Each wall is flat, endless, passes through zero and stands at right angles to its row. A trip goes straight from one point to another. Which walls does it cross, in order?
(in the rows, 128 means zero)

Walls:
(1): [116 109]
(2): [153  94]
(3): [115 179]
(4): [187  95]
Trips:
[ 99 133] to [ 35 119] => none
[174 137] to [ 72 152] => 3, 2, 4, 1
[ 97 141] to [ 91 111] => 3
[111 141] to [ 93 131] => 1
[133 114] to [152 211] => 1, 3, 2, 4

Walls:
(1): [167 177 107]
(2): [ 98 172 120]
(3): [ 78 146 130]
(4): [ 83 119 148]
(5): [157  83 114]
(6): [160 118 141]
(7): [139 153 192]
Trips:
[174 174 161] to [153 149 127] => none
[ 97 159 117] to [ 67 117 190] => 7, 1
[ 46 168 110] to [108 185 186] => 7, 1
[ 78 173 162] to [116 177  85] => 1, 7, 4

Walls:
(1): [153 143 120 186 111 155]
(2): [123 118  52 133 135  71]
(3): [112 103 165 101 178 117]
(4): [ 44 126 113  39  41 113]
(5): [113  94 150 105 162 131]
(6): [141  68 163 144 100 163]
Trips:
[ 35 158  59 101 180 155] to [ 87 145  90 130 153 190] => 3, 1, 2
[122 163 156 136 124 188] to [120  93 139 185  86 102] => 2
[ 91 118  75  97 138 106] to [102 152  46 133  84 127] => 3, 5, 1
[ 91 126  90 114 183 171] to [112 176 122 164 143 124] => 1, 5, 3
[100 151 112 128 134 168] to [136  91 121 141 130  80] => 2, 5, 1, 3, 4, 6
[177 154  93 148 152 115] to [118 185 131 113 109 121] => 4, 2, 1

Walls:
(1): [137 154  88 156 138 110 154 129 121]
(2): [123 173 106 152  86  62 116 172 133]
(3): [118 154 136 129 157  87 189 150 154]
(4): [107 149  95 203 147  93 134 136 127]
(5): [119 114 103 116 126 186 187 155 107]
(6): [132 102 106 163 124  72 127 167  81]
(7): [133 116 139 118 165 133 126 123 101]
(8): [189 126  95 179 116 106 151 131 122]
(9): [167  67  86 105  80 212 165 107 136]
Trips:
[110 122  52 162 109  81 121  90 206] to [218 167 179 163 112  64 161 132 168] => 9
[134 147 144 175 152 128 138 130  63] to [186 177  98 167 129 122  99 135 137] => 5, 3, 7
[137 144 133 140 137 116 167 116 121] to [167 126  52 130 172  74  85 185 141] => 5

Walls:
(1): [201 180  77 145 116 111 166 118  94 130  80  83]
(2): [110 133 121  76 201 153 154 155  94 164 118 107]
(3): [170 109 120 164 111 135 179  80  96 153 145 155]
(4): [169 171 136 139 149  40 168 171 135 169 177 114]
Trips:
[104 134 166 121 115 159 134 100  92 107  89 130] to [100 112  86  99  92 156 105  72 143 125  93 165] => 2
[116  99 110 130 141 120  26  93 154 132 129  97] to [ 60 168  41 134  78 126 138  86  83 130 132  99] => 1, 3
[150 145 146 105 141 150  70 135 129 144  89 129] to [114  69 189 133  96 148 186 114 143  83 158  92] => 1, 2, 3
[165 173 163  97 109 143  85 102 122 197 124 131] to [125  86 152 109  95 204 184 152 135 152 166  61] => 4, 1
[155 112 158 117 116 187  89 157 151 178  73 162] to [ 96  96 103 199 107 101  80  68 170 122 164 130] => 2, 3
[142 129 115 102 166  59  96 153 155 129 142 151] to [187 149 135  94 162 143 157  85 147 130 147 105] => 1, 3
[102 104 172  87 136 141  93  77 129 141 167 116] to [106 168 233 142 140  73 121 151 156 119 182 149] => 2, 4

Walls:
(1): [138  91 113 140 143 133  50  96  88  84 121  79 165  90]
(2): [134  76 131 127 156 149 127 119  91 121  82 140 189 154]
(3): [ 95 166 179 131 172 133 157 113  88 127 105  94  88  96]
(4): [208 183 118 195  52 117 180 103 158 120 162 123 107 110]
(5): [ 80 109 135 101 138 126  79  73 128 134 151 145 154 101]
(6): [ 45  87 145 121 167 133 163 125 136 108 203 132 107 120]
Trips:
[110 107 205 104 160 100 135 159  73  96  98 155 130 154] to [155 139 110  86 170 143 157  55 120  67 102 150 155 167] => 5, 1, 6
[183 112 114 143 121  76 133 149 112 100 130 110 108 101] to [109 174 124 208 133 158  99 103  85  99 142 140 200 187] => 2, 5
[147 101  97 145 128  97 100 121 123 142 108 151  87 216] to [194 160 113 118 174 118 131 122 152  92  74 163 102 166] => 4
[120 108 130 135 146  92  80 119 109  83 183 170 127 123] to [191 119 175 216 156 124  72  90 175 190 140  48 215 113] => 2, 4, 6
[135 110  98 178  95 192  50  56 155 108 169 146  94 116] to [104  89  95 116 190 108 163 110 133 160 187 160 109 178] => 4, 1, 2

Walls:
(1): [155 157 105 122 225 138 146  68 131 190 171  93 115 116  92 117 153 139
 139  77]
(2): [154 187 114 124 139 105 186 177 169 139 129 146  92 146 125 190 139 181
 152 145]
(3): [179 162  91 190 141 165 124 180 132 152 112 158 120 163  81 160 120  98
 106 120]
(4): [111 107 124 116 102 133 168 129 163 201  92 186 136 119 136 121 192  75
 117 140]
(5): [109  82  97 114 175  49  75 101  88  94 100  99  89 162 143  86 135 206
 115 148]
Trips:
[180 199 161 101 122 113 149 172 124 118 123 153 194  68 193 159 145 150
 117 125] to [149 150  93  62 130  89 177 125 157 101 117  89 125 164 134 138 155 127
 100 108] => 1, 5
[163 119 161 163 124 148 166 131 112 143 163  78 129 112 141 164 123 160
 103 122] to [147  95 186  58  71  80 164  88  45 143 118 111 146  62 148 112 107  99
 126 174] => 3, 2, 1, 4, 5
[ 94 170 106 113 109 134 185 130 124 108 137 113 112 164  83 106 130 175
 129 138] to [108 154  80  97 153 153 146 142 189  68 134  94  36 154 150  72 141  93
 169 126] => none

Walls:
(1): [103 158 123 125 134 153 121 139  97 173 150 153 143 165 131 187 158 104
 113 146  98  86 127 155 148  78 176 119 122 121 127 123]
(2): [150  54 114 100 216 137 132 202  73 130 142 125 163 149 152 166  96 108
  36 127 145 193  69 128 137  39 215 107 113 167 107 158]
(3): [126 157 154 177 120 123 151 180 126  72 111 104 153 110  88 122 158 100
 123 158 143 120 137  95 117 130 118  78 112 149 103 120]
(4): [135 110 108  80 138 140 102 140 125 137 106  75 159 142  78 105 116 135
 120 140 152  74 132 141 150 115 133 142 207 141  77 153]
(5): [106 182 123  87 171 148 114 133 125 148 126 129 150 103 126 106 152 119
 122 163  56 199  74 122 108 139  94 133 149 167 144 102]
(6): [166  79  73 110 191  93 128 141 180 143  88 132 135 139 119 107 154 199
 159 231  96 170 134  97 100 187 126 100 185 100 127 112]
(7): [120  96 183 116 163 125 155  97 168 138 177  98  77 105  80 150 127 158
 158 150 122  46 139 151 223 104 144 130 161  83  21  87]
(8): [123 107 193  84 133 105 155 145 107 143 152 144 102 186 189 125 117 139
 113  99 142 172 129 125 116  79 133 166  48  89 173 141]
(9): [101 185 140  77 139 131  65 153 128 173  95  92 212 128 153  49 128 131
 122 136 128 122 121 136 175 130  98 125  65 158 174 125]
(10): [174 143 100 179 124 158 120 117 132  78 126  73 142 120 138 144 148 168
 149 116 125  92 150 110 136  86 164 100 140 174 132  98]
(11): [ 99 128 122 121 123 144 161  84 111 103  55 190 106 135 117 130 147  76
 129  26 108 186  95 148 164 179 122  88 172 133 151 129]
Trips:
[ 54 127 179  72 153 193 164 170 142 104 167  93 141 104 168 181  96 181
 231 114 143 142 108 115 179 131  93  52 141 105 135  79] to [115 123 138 137 155 136 155 158 160  90 133 152  92  77 123  83 180  97
 146 122 151 126 204 151 176 124 115 142 172 116 136 147] => 8, 9, 5, 4, 10
[ 97  92 139  58 149 100 180 185 165  78  66 166  77 150 164 133 100 119
 111  84 170 156 169 139  98 149  85 140 135 158 129 148] to [ 85 170 151 147 124 145 137 108 144 101 108 125 139 145 109 183 177 136
 183  81 136 164 110 162 147 182 142 138 134  63  92 116] => 2, 6, 3, 7, 8, 1

Walls:
(1): [169 176  95  72 150 142 108 136 157 175 114 125 185 177 191 172 116 143
 109  55 113 103 190 113 133 128 156 139 137 103 116 160  51 186 103  58
 120 132  67  93  59 115 191 120 148 155  97  79]
(2): [ 91 123 102  93 117 134 149 132 137 135 163 103  89 129  88 107 220 169
  75 118  60 136  92 136 133 145  88 132  86 154  99 113 119 136 152 161
  65 172 120  88 226 121 133 109 153 130 118 106]
(3): [ 98 122  71 129 165 138 101 102 104 135 157 169 122 182 162 164 162 171
 104  84 173  86  88 137 171 150  96  85 103 129 193 173 126 183 139 151
 108 145 105 119 122 142 127 143 155  90 148 132]
(4): [132 129  70 125 198 126  98 179  93 158  94 144 115  95 116 170 146 156
 127 161 151 118 128 172 100 123 115  78 138  93 103 150 249 132 144 138
  71 114  85 123 163 122 128 127 104  67 177  98]
(5): [170 141  59 161 133 122 160 109 117 151 165 147 134 106  90 121 161  72
 136 156 113 150  84 135 143  97 147 126 181 110  79 101 122 193 174 192
 130 109 148 130 179 115 105 123 137 153 178  99]
(6): [139 108  76 139 148 146 111  91 126  67 141  97  84 100 116  84 176 150
 160 155 110 118 102  99 142 163 150 148 163 153 135 161 149  86 143 136
  67 115  93  96 103 111 121 131 134 212  84 156]
Trips:
[124  66 135 121 122 165 151 100  94 166 133 100 148  88 102 110 155 175
 120 113 135 187 181 132 153 116 132 119 160 110 120  69  86 117 106 187
 136 172 163 123 147 164  40  94 170  77 159 143] to [124 142 142 143 125 165  98 102 105 121 120 162 141 128 149 141 152 113
 177 101 113 143 127  95  95  91 156 130 117  65 160 150 155 159 145 135
 133 113 120 121 147 198 168 150  97 118 123 107] => 3, 4, 2, 1
[125 142  82 123 182 146 112 197 133 128 172 142 126 128 110 137 143 110
  97 105 101 160 116 142  90 172 121 142 115 141 138 141 110  92  89  96
 138 137 168  92 103 186 148 157  89 145  94 167] to [166  59 147 122 113 129 112 115 148 162 137 144 115  81 123  91 122 145
 111 179 128 109 189 138  68 142 137 170 147  69 130 133  92 140 127 185
 158 111 159 100 122 131  99 165 112  99 107 157] => 3, 2, 1, 6, 5
[105 177 170 171 131 123 132 139  99 197 141 104  80 148  77 106 102 129
 133 128 145  40 150 130 131 189 140  78 108 142 161  39 157 194  91 101
 127 184  91  84  86 182 158 133 134 145 128 159] to [160 108 123 147  96 135 150 140 148 105 110 132 167 164 149 134 106  83
 163 154 167  93 141  98  94 128 172  65 118  91 135 115 121  80  99 144
  73 148 185 132 125 106 196 115 138 103  28 174] => 3, 6
[127  73 142  79 119 128  97 124 156 125  99  66 184 143 113 196 105 146
 110  96  80  68  96 125 134 151  96  94 104 129 154 139 158 166 151  59
 162 119 155 191 170 152 106  63 145 102  98 127] to [176  80  82  49 151 114 137 175 152 159 122  96 149 166 162  83 127 145
 129 177 163 155 117  91 129 121  84 135 140 107 100  87 147 113 113 100
 148 123 137 100 111 103 167 119 114 103 123  91] => 3, 2
[122 138 154 119 147  64  98 100 127 114 204 124  99  81 139 166 129 147
 149 165 111 119  99 156 165  94 150 156 109  85  91  79  76 115 135 133
 143 136 155 125 109 139 119 143 138 124 137 101] to [112  60 105  57 133 108 127 144 201 138 126 175 113 104 131 132  93 172
 121 104 109 107 110 149 138  77  58 144  97 145 125 112 117 158 138 162
  47  75 107 103 104  96  88 229 140 152  88 161] => 6, 3, 1, 5, 4
